Each row of a before or after table is a point. One or more steps were done to the points. Then noise was added and the rows were shuffled. The steps act on how far a point lies along the listed directions, d1 being the first. Name the steps. A step turns or swaps two directions, mirrors them in a line or flattens them onto one, adds a multiple of one to another, or multiplies one. Angles are multiples of 10 degrees, from the lower direction toward the higher: turns from -170 to 170, lines from 10 to 170 but not 90. Use the fewest steps. Two steps may share a direction if one is a turn and the other turns, adds or multiplies; they go together, in the order done. Otherwise the lowest direction goes first.
In the rows, zero is written as 128.

Directions:
(1): [144  72 139]
(2): [ 71 111 125]
(3): [122 137 186]
Before (9 x 3)
[[182  94  78]
 [132 101 115]
 [121 209 114]
 [109 162 106]
 [115 208  98]
 [117  91 170]
 [109 125 125]
 [121 139 156]
 [ 92 170 131]]
After (9 x 3)
[[187 174 168]
 [121  88 151]
 [ 99  80 132]
 [103 163  91]
 [133  45 139]
 [137  44 154]
 [129 155 141]
 [109 129 136]
 [116 114 104]]
Steps: turn d2 and d3 by 160 degrees; turn d1 and d2 by -160 degrees

Directions:
(1): [164 182 137 169  81 160 133 141]
(2): [162 176 115  81 161 137  89  99]
(3): [105 113  95 103 127 205 124 160]
(4): [ 58 169 147 156 149 130  95 130]
(5): [133 116  71 183 152 140 129  80]
(6): [109 173  91 111 141 107 195 143]
Before (10 x 8)
[[112 176  88  95 151 148 141 149]
 [109 113 160 133 124  73 133 106]
 [ 83 169 107 106 139 130 163 132]
 [132 120  88 150 175 169  98  77]
 [ 57 107  94 218 188  97 115  55]
 [108 103 158 159 124  97 106 138]
 [157 151 131 108 141 150  72 119]
 [ 90 138 158 172 124 139  96 134]
 [101 133  78 148 115 145 169 133]
 [ 98  92 137 117 138 132 109 109]]
After (10 x 8)
[[185  85 108 147 136  29 207  81]
 [156 124 167 141 131   4 138  68]
 [121 134 101  66 116 177 135 152]
 [107 124 117 186 111 168 127 147]
 [107  86 103 124 133 135 147 114]
 [ 92 125 128 103  94 197 138 211]
 [119 114 148  83  93 155 152 167]
 [178 109 127 138 144  60 131  94]
 [186 111 102 141 114 136 152 116]
 [ 91 114  83 159 136 178 167 139]]
Steps: turn d2 and d4 by 150 degrees; turn d1 and d2 by 30 degrees; multiply d3 by 2.5; turn d5 and d6 by 70 degrees; multiply d6 by 0.4

Directions:
(1): [133 136 127 162  70 179 135 103 154 160  71]
(2): [192  97 140 121 143  90  85 134 142 187 107]
(3): [135 103 155  89 100 134  90  88  67  89  97]
(4): [149 188 114  87  80 124 109 102 133 151 183]
(5): [132 143 106 143 151  73 154  46 145 114 107]
(6): [206 150 103 146 124 134 173 152  83 104 119]
Before (8 x 11)
[[141 207 119  72  58 148 101 112 153 148 206]
 [198 121 141 134 153 112 130 106  66  99  85]
 [122 137 147  73 119  97  85 151 134 170 182]
 [142 140 100 159 128  96 147 137 173 165 168]
 [ 69 117 114 117 149 101 154 151 102  73 183]
 [ 71 112 153  90 141 136 113 102 111  84 121]
 [102 145 152 105 120 150 103 185 160 162 185]
 [ 84 110 119 117 139 141 158 152  87  47 144]]
After (8 x 11)
[[146 135 110 180 132 113 191 106 146 142  75]
 [174 116 150 110 101 154 103 115 114 149  76]
 [103 117 138 181 142 147 176 110 139  97  66]
 [183 138 140 105 174  95  99 171 116 158 176]
 [173  88 136 100  99 142 112 146  65  88  98]
 [ 93 152  98 154 110 126 169 116 136  98 169]
 [124 133 109 146 163  74 159  16 158  88  80]
 [170 117 118 128  72 147 147 129  57  87 101]]
Steps: mirror d1 and d6 in the line at 130 degrees; turn d2 and d3 by -80 degrees; swap d4 and d5

Directions:
(1): [153  95 138  73  77  84 150 141 127 119 156 102 116 197]
(2): [114 162 149 148 172 152 177 127  98 107  99 149 104 206]
(3): [ 69 170 126 106 116 149 149 195 159 120 159 124 184 132]
(4): [106 111 222 139 108 145 140 131  87 166 171 142 113 104]
(5): [133  74 150 197 143  91 154 166 182 148 103 126 149 139]
Before (14 x 14)
[[149 138 126 101 140 128 155  92 111  92 111 133  98 201]
 [119 110 171 138 122 115 104 119 105 142 113 118 112 107]
 [ 96 127 195 163 158 132 198 174 131 127 107 150 141 197]
 [ 84 192 141 136 155 168 171 146  84 102 115 152 131 183]
 [ 94 174 116 113 131 170 111 153 145 117 137 147 165  76]
 [123 184  71  89 133 123 144 162 158 107 102 103 165 185]
 [118 136 159 115 115 145 123 111  84 123 143 130 108 162]
 [112 166 134 124 152 177 102 120 113 118 126 113 125 117]
 [106 149 166 149 155 146 179 126 124 130 107 141 107 175]
 [159 113 119 113  90  93 121 120 129 133 128 102 116 140]
 [138 121 107  98 111 115 111 124 141 144 149 123 138 137]
 [123 145 108  94 147 156 112  72 117 134 130 122 143  93]
 [151 107 163 118 106  97 150 123 136 120 135 119 112 166]
 [ 82 129 194 139  92 142 118 190 158 157 177 116 173  50]]
After (14 x 14)
[[ 77 122 179 130 114 120 176 213 171 137 148 129 188 148]
 [110 131 170 148 144 127 122 121  99 129  98 126 108 138]
 [132  89 219 177 112 135  95 119 116 176 149 130 113  26]
 [169 108 126  98  84  81 143 120 119 123 127  99 100 194]
 [144 137  72  63  80  92 106 159 173 130 139  82 173 126]
 [ 76 162 147 127 131 148 167 167 160 133 135 129 153 142]
 [152 103 164  88  85  80 171 143 141 108 150 106 117 211]
 [102 174 128 139 162 190  87 119 119 124 124 119 135  80]
 [123 150 109  57 103 118 165 146 146  82 145 112 142 215]
 [119 157 108 115 170 171 113  62 109 132 114 133 138  86]
 [ 61 189 121 114 116 165 135 182 129 118 156 132 186 102]
 [158 105 117  92 106 102 117 110 127 144 148 119 117 160]
 [117 151 123 146 140 174  73 111 131 141 125 157 146   7]
 [106 145 153  97 103 142 132 134  96 116 155 123 126 178]]
Steps: multiply d1 by 2; turn d2 and d3 by 70 degrees; turn d2 and d4 by -20 degrees

Directions:
(1): [120 153 149 109 112 151 174 127  93 108 157  32 164  80 156 128 110  91
 160 116]
(2): [146 134 159 102 131 117 195 149 132 113  82 146 125  78  98 202 163 153
  85  94]
(3): [ 73 172 168 136  95 154 144  87 164 101 174 147 140 132 160 103 145 168
  60 139]
(4): [ 59 130 135 190 176 153 141 140 152 151  98 126 152 131  96 131 130  44
  98 118]
Before (8 x 20)
[[228  88  76  75 118  71  96 167  96 137  89 170  73 146 101 165 126 167
  176 118]
 [125 132 129 115 129 128 138 126 118 105 139  87 152 119 144 110 109 109
  200 114]
 [165 117 151  82  65 121 111 102 127 107 166 184 102 167 138  92 155 212
  133 146]
 [ 91 111 147 144 166 149 148 177 119 139  98  83 147 124 121 130 130  36
  134 111]
 [165  86  91 124 160 117 113 191 123 144 105  96 127 148  97 127 106 130
  189 121]
 [ 39 184 140 169 110 171 140  94 142 112 175 108 176 124 175  83 120  89
   82 168]
 [218 111 129  81  97 101 112 108 140 126 118 196  74 116 137 138 154 228
  111 130]
 [145  79 105 132 128  85  89 169 127 175 121 150  99 143 116 103 124 143
  166 150]]
After (8 x 20)
[[ 58 156 151 162 127 139 142 119 190 123 117 218 114 162 103 139 167 142
   17 121]
 [131 143 175  72  88 144 165 145 106  90 160  66 138 102 177 120 139 139
  129 119]
 [125  78 121 157 156 120  90 145 146 164  88 211 111 191  68 111 151  96
  134 135]
 [ 98 107 117 198 170 142  78 106 191 171 101 211 105 168 108  89 141 106
   78 144]
 [197 108  73  92 126 102 118 159  56 131 114  74 134 101 141 139  95  96
  220 148]
 [ 85 119 162 150 133 111 169 166 157 155 105 151 127  97 102 149 161 130
   81 121]
 [156 127 137  90 115 105 144 126 137  98 118 155 124 120 132 144 140 185
  158 108]
 [105 145 162 118 125 142 181 156 169 103 125 133 144 119 111 151 154 191
   73 108]]
Steps: turn d1 and d4 by -90 degrees; turn d2 and d3 by 140 degrees
